Each row is a point. To make a cloud, some directions were put in groups of two or more. Within a group, all points are equally far from the middle, so they leave a hole (a ring in 2 directions, a hollow ball in 3). The other directions are filled evenly. Then the cloud was stretched, turned, moved and blurred a little. How many holes are there, and how many directions does each take, smallest first?

Cloud, 20 rows:
[[-14.2   3.0  22.0]
 [  1.0  20.4  -9.1]
 [-13.0 -16.7  -3.2]
 [ -1.1  20.4 -18.1]
 [-19.1  -9.8  10.6]
 [-13.5  14.3 -24.9]
 [-30.4   2.6  -6.9]
 [ -8.4 -20.0  -4.1]
 [ -0.3   8.4  10.8]
 [-20.5  -8.7  -9.0]
 [-19.1 -11.8   3.7]
 [-29.9  20.6 -14.0]
 [-29.1   8.6 -13.0]
 [  9.6  10.3  -4.8]
 [ 13.4  -0.4  -0.3]
 [ -8.1 -11.6  11.7]
 [-17.0  -2.5 -21.2]
 [ 11.8  -1.4   2.0]
 [-14.6  -7.3  15.8]
 [-35.9   9.1  -5.0]]
Holes: 1 (2)

Cloud:
[[-12.2  -3.5 -19.8]
 [ 12.7  16.1  -3.7]
 [ -9.4 -11.1 -21.9]
 [ -2.9   2.5  19.1]
 [ -3.7 -22.6 -22.3]
 [-18.4  23.3  -0.1]
 [  0.6 -24.9 -22.5]
 [-15.3  10.9 -13.4]
 [  4.5 -15.6   9.9]
 [ 13.1 -22.5 -18.3]
 [ 14.8  12.2  -2.8]
 [ -2.8  -7.1 -24.2]
 [-11.2  -0.8  15.7]
 [ -8.2 -27.1 -11.5]
 [ -7.1  -7.8 -23.0]
 [ 14.8  -5.3 -16.5]
 [ -6.2  33.0   5.3]
 [ 12.9   0.6  11.4]
 [ 14.4  -0.3   9.1]]
Holes: 1 (3)

Cloud (19 x 3):
[[ -1.6   2.0  10.8]
 [ -0.2  22.5  -0.3]
 [ 10.5 -24.6  13.7]
 [-16.4   9.0   2.5]
 [ -0.8  19.9  16.5]
 [  0.4  20.7 -12.8]
 [ -9.2  10.6  -1.0]
 [ -0.8  22.7 -18.4]
 [ -3.9  23.7  -3.1]
 [  2.4   8.1 -20.6]
 [-15.0  -4.2  28.7]
 [  9.3  10.4 -12.0]
 [ 17.1  -7.8 -26.6]
 [  7.4  -8.0 -11.2]
 [-12.7  -7.6  22.0]
 [ 16.7   9.3 -27.2]
 [ 13.7  24.5 -21.4]
 [  1.6  -6.3 -18.0]
 [ 15.0  -7.6  23.0]]
Holes: 0

Cloud (30 x 4):
[[-31.4  -6.3  -1.7   5.3]
 [ -7.4  22.0  14.9  11.5]
 [  7.5   1.0  24.3   3.8]
 [-19.6 -11.2 -14.6  20.8]
 [  3.8 -20.7 -13.4  17.5]
 [ -9.5  18.9  15.2  16.9]
 [ 15.1  -1.3  17.5  15.1]
 [-18.4  20.2   9.2  -1.4]
 [-11.8 -20.1 -19.4   7.9]
 [-30.9  -3.0   3.3   2.4]
 [  1.3   4.6  22.0  20.1]
 [ -9.5 -16.1  -1.1  28.1]
 [-15.0  -2.2   4.1  31.0]
 [ -1.1  10.7 -20.4 -10.8]
 [ -6.3  18.2 -13.8  -8.9]
 [ 18.3  11.2  11.3  -9.0]
 [ -1.9  -7.1 -12.1  30.0]
 [-12.6  12.3  17.4 -11.9]
 [ -6.2  -6.4   2.7 -22.4]
 [ 14.3  14.1  -4.4  20.2]
 [-17.9 -23.1  -6.7   7.4]
 [ -1.4  -4.7  -2.1 -23.9]
 [-22.8 -11.2 -15.7  -4.2]
 [-13.2 -13.9 -10.2 -15.8]
 [-26.5   9.4   9.5  12.6]
 [ 12.0  13.1  -9.7 -15.1]
 [  7.5  -6.8   5.0 -19.8]
 [  5.1 -18.0  -4.3  24.8]
 [-31.1   1.3   4.0   6.1]
 [ -0.4  19.5 -16.1   2.2]]
Holes: 1 (4)

Cloud:
[[ 22.5   5.6  -8.9 -12.8]
 [  2.9 -18.0  24.4 -31.4]
 [ -3.0  18.8 -17.2  -7.8]
 [ -4.6 -13.4 -14.4 -31.8]
 [  2.3  19.5  -5.5 -11.8]
 [ -8.3  -6.7   3.9 -16.0]
 [ -5.7  -7.9   6.6   0.1]
 [  8.7   2.9   7.6 -25.4]
 [ -5.0  -2.0   3.5 -30.0]
 [ 16.9  13.0 -11.4  -2.9]
 [ 11.9 -17.3   0.3  17.3]
 [-17.6 -11.2   3.0   2.7]
 [ -7.6  -9.3  -4.4   9.2]
 [  2.8   5.9  -3.0   4.2]
 [ 16.8  -6.2 -22.6  -0.7]
 [-19.6  21.4  11.2  -2.5]
 [  7.2  17.9   9.9  20.7]
 [ -4.2 -13.3  18.0  14.5]
 [ -8.1 -24.0  18.7 -27.7]
 [ -0.5  -9.3  22.5  -4.4]
 [ -5.9  30.5 -14.4  -9.9]
 [ 15.0   6.4   8.7  -7.0]
 [  3.7  -6.2  -0.8 -16.6]
 [  6.5  -6.6  31.6 -17.4]
 [ 13.2  22.0  -2.2  30.7]
 [-18.7  25.5  -7.6   6.3]
 [ -1.6 -33.3  13.0 -13.3]
 [ -8.0   7.6 -12.8 -25.5]
 [-12.0   8.8 -25.0   1.4]]
Holes: 0

Cloud:
[[ 29.7   7.3   5.9  -2.0  -5.1  -4.4]
 [-16.1   1.3  36.0 -11.7  -4.4   0.6]
 [  4.8  14.1  12.4   3.1 -17.6 -23.3]
 [ 36.6  -4.1  -8.6  23.1  -3.5  -2.7]
 [  1.4 -15.5  -4.1   4.2   6.2  27.7]
 [  6.9  -7.7  14.6 -18.6   6.4   5.6]
 [ 14.2  17.4   5.2  -3.4   6.1   0.0]
 [ -5.1  10.7   0.7 -17.1 -16.1 -20.7]
 [ 19.8   9.8  28.5  -3.9   2.5  25.7]
 [-25.5  19.2  16.2 -25.4  -3.6   9.0]
 [ 14.3  25.3  16.0  21.7   0.6   7.5]
 [ -2.4 -12.5 -13.8  13.1  -8.7 -13.5]
 [  5.5  29.1  14.6  -5.8  19.5  27.6]
 [-22.8  15.7  -7.5  -5.4   8.2 -15.1]
 [  4.4  26.2   6.1   0.8   6.3   0.2]
 [ -9.6  19.1   1.7 -11.1  -8.0  12.6]
 [ 14.0  -4.5 -13.4  19.5   0.2   8.7]
 [  3.1 -12.6  32.4   4.0 -11.6   7.2]
 [  2.2  -1.0  -4.5   6.9   0.3  12.6]
 [-11.0   0.9  -3.7  10.6   8.9 -20.5]
 [-10.8  -0.9  -2.3   3.5  28.6  18.5]
 [ -8.9  15.0  35.0   2.9  -6.8 -23.4]
 [  1.0  -1.5  20.3   7.7  28.8  24.7]
 [ 14.3  26.4  19.0   0.3  11.7  32.5]
 [ 19.2  -0.7 -17.1  -7.9  -6.8   1.6]
 [  0.2  -0.4  -7.8  12.4   9.1  18.3]
 [ -5.0   2.2  -2.0  -2.8  15.5  16.7]
 [ -8.5   0.9  21.8   8.0 -16.3  -7.3]
 [ 16.0  15.5  17.2   4.5  -7.6  22.0]
 [ 19.4  -7.0  13.7   9.0 -15.6  -0.8]
 [ -8.8  -3.3  18.8 -16.2 -13.1 -28.3]
 [ -3.9 -13.2 -19.4  11.6   2.1  25.7]
 [  3.5 -12.1 -23.9  20.1   1.5  14.9]
 [  9.1 -17.4  -2.6  -5.6  17.7  10.7]
 [-25.5  15.1  15.4 -21.2   3.1  -8.9]
 [  3.8  12.6   3.3 -10.0  15.6  22.4]
 [ -7.9 -16.9   7.4 -18.1  20.9  12.7]
 [-26.9  13.7   7.6  -8.4   0.9  15.0]
 [  2.4   1.9  35.5 -25.5  -9.3   8.1]
 [ -2.5   2.4  -0.8  -6.9 -14.9   0.0]
 [  6.8  29.6   2.9  33.4   9.9  -8.2]
 [ 12.9 -17.2  -8.0  -3.9   3.6  26.7]
 [ -7.4  20.9 -10.8  20.2  18.4  26.2]
 [ -5.4  -2.3  31.5   0.1   9.2  -0.2]
 [ 15.1 -12.7  -6.5   8.5   7.6  21.2]
 [-12.8  12.4   3.9 -15.3  -4.6 -14.3]
 [  6.7   7.5 -21.4 -14.8 -15.2   1.0]
 [ -7.1 -12.4   4.8   7.3 -14.5  -2.1]
 [  0.9  -7.8  15.2   0.9  25.8  30.5]
 [ -1.5  -1.8 -17.9  25.1  15.5  -9.4]
 [ -2.3  -3.2 -14.8 -12.8   2.9  31.3]
 [ -5.6  -5.1   5.1  15.0  26.1  32.8]
 [  7.4  14.8  -5.9 -28.1 -14.8  21.5]
 [  0.0 -23.2  16.8   3.8  -8.8 -13.5]
 [ -6.2  22.9  25.0   7.4 -18.5   2.6]
 [ -9.8  13.7  26.0  -4.7  -3.9   3.8]]
Holes: 0
